Each row of a before or after table is a point. One or more steps were done to the points. Then noise was added and the rows were shuffled. The steps act on columns, c1 being the first. Write out the steps. A step turns or swaps two columns, mirrors them in a line or flattens them onto one, adds a multiple of one to another, or multiplies or shifts one. Angles are multiples of 10 degrees, from the lower column toward the higher: turns from -170 to 170, lines from 10 to 170 but not 90. Use the fewest steps. Two steps may share a column if one is a turn and the other turns, adds or multiplies; they go together, in the order done. Otherwise the lowest column goes first.
In the rows, zero is written as 128.

Before (11 x 2):
[[ 91 125]
 [135 130]
 [ 80 168]
 [ 73 117]
 [ 80 143]
 [135 173]
 [ 65 175]
 [100 100]
 [132 103]
 [ 83  96]
 [119 100]]
After, 11 rows:
[[165 176]
 [100 141]
 [ 98 158]
 [120 183]
 [171 123]
 [103 123]
 [142 177]
 [175 192]
 [129 122]
 [ 98 172]
 [125 166]]
Steps: turn c1 and c2 by -90 degrees

Before:
[[155 110 114 127]
 [120 131 144  98]
 [161 182 123 109]
 [124 153 130 115]
 [159 129 137 166]
 [135 132 124 122]
 [133 101 107 142]
 [146 122  98 141]
 [146 105 102 128]
 [126 164 137 111]
 [118 153 125 115]
 [145 161 147 109]
 [126 166 130 134]
 [157  96  67 144]]
After, 14 rows:
[[ 96 118 143 102]
 [172 147 114 120]
 [122 102 131 128]
 [138 123 125 121]
 [118  90 146 122]
 [186 149 101 120]
 [249 166  68 133]
 [191 137  97 138]
 [123 101 124 123]
 [169  70 123 129]
 [124  98 128 149]
 [164 161 109 132]
 [145 142 137 166]
 [112  87 138 122]]
Steps: add -1.5 times c3 to c1; mirror c2 and c4 in the line at 80 degrees

Before:
[[156 110 140 135 118 129  97 106]
 [123 113 133 123 117  86  98 135]
 [109 113 124 127 127  65 140 120]
 [149 163 123 130 116 140 158 137]
 [138 122 131 143 114 143 155 136]
 [132 122 134 126 141 125 100 134]
 [134 106 118 112 123 123 162 105]
 [134 115  83 140 120 152  98  98]
 [140 127 125 105 125 142 122 129]
 [ 99 151 137 134 131 149 188 123]
 [155 111 138 125 124 102 111 140]
 [155 163 139 137 127 149 110 124]
 [129 113 129 133 205 142  97 125]]
After (13 x 8):
[[111 172 127 177 121 141 154 123]
 [130 147 124 116 116 139 194 106]
 [129 129 120 126 138 132  72 133]
 [155 158 143 139 135 136  94 143]
 [121 161 143 153 130 141  73 136]
 [128 135  66 113 180 120  65 122]
 [130 128 102 103  90 107  68  96]
 [159  88 131 131 138 117  89 125]
 [144 121 128 106 128 149 120 133]
 [140 131 142 118 115 107 185 134]
 [154 146 138 121 131 116  61 107]
 [102  97 131 119 138 120 246 118]
 [151  93 134 133 116 130 187 137]]
Steps: turn c2 and c6 by 150 degrees; turn c4 and c6 by -70 degrees; turn c3 and c5 by 50 degrees; multiply c7 by 2

Before, 8 rows:
[[139 121  94 120  99 139 101 150 115 112 127]
 [128 110 105 136 148 132 125 125 139  95 147]
 [158 154 151 130  86 103 145 136 113 160 121]
 [126 107  70 155 137 142  99 124 155 128 149]
 [151 106 138  87 120 133 151 101 150 170 156]
 [134 168 143 130 124 139 138 126  83 126 118]
 [138 115 128 137 146 165 124 132 143 114 135]
 [156 126 119 132 135 119 109 151 101 140 130]]
After, 8 rows:
[[152 166 138  82 123 109 156  99 201 169 116]
 [129 165 100 136 152 115 121 121 161  95 130]
 [139  46 142 132 122 146 134 125   2 123 189]
 [141 139 130 136 146  82 123 128 169 115 109]
 [140 140  94 122 100 117 102 153  96 109 147]
 [156 134 119 128 135 135 113 147  56 145 173]
 [127 162  73 156 137 102  99 126 208 134 103]
 [154  88 152 132  88 169 146 140  82 160 144]]
Steps: multiply c2 by 2; turn c2 and c6 by 160 degrees; multiply c9 by 3; turn c9 and c11 by -30 degrees

Before, 9 rows:
[[143 111 134 156 143 129 129 174 192 185  87 106 163 129 126 129 125 135]
 [103 157 154 118 131 151  52 120 136  74 150 128 111 153 122  58 124 119]
 [109 145 167 153  89 105 121 156 131 153 114 163 149 124 153 195 101 123]
 [113 118 152 110 136 169  76  94  80 105 119 133 123 158 107  68 108 160]
 [ 92 123 113  82  90 198  44 173  89 135 136 146 193  61 135 117 123 101]
 [ 94 116  75 113 201 126 207  84 152 171 121 197 103 140  64 173 118 167]
 [124 194 128 159 150 122 157 113 142 160 115 168 154 146 120 178 124 163]
 [119 157 137 168 116 106 141 113 169 158 109 100 171  99 137 144 104  94]
 [108 132 169 129  66 151 135 136 195 162 120 133 211 118 118 123 123 109]]
After, 9 rows:
[[122 181 124 159  92 129 160 112 142 153 101 164 154 125 118 176 124 168]
 [120 168 135 165 135 139 142 110 168 150  88  99 169 164 136 144 100 101]
 [110 117 127 133 176 210 132 137 197 178 112 135 212 150 117 124 124 107]
 [ 93  24  76 109  45 115 207  86 149 141 114 198 102 131  61 174 119 178]
 [113 183 174 154 160 132 121 157 133 164 102 163 147 140 154 196  99 112]
 [144 109 110 156  93 170 130 175 194 176  48 105 162 144 124 129 127 120]
 [114  85 143 112 128 144  77  93  79 117 107 139 123  92 110  69 107 170]
 [ 91 133  93  79 170 157  47 170  92 123 143 144 191 193 136 116 123  87]
 [ 99 146 136 119 141 169  55 116 138  87 174 128 112  86 122  59 123 126]]
Steps: add 1.5 times c15 to c2; add 0.7 times c9 to c6; turn c3 and c6 by 30 degrees; turn c10 and c14 by 160 degrees; turn c5 and c10 by -160 degrees; add -0.3 times c8 to c18; multiply c11 by 2
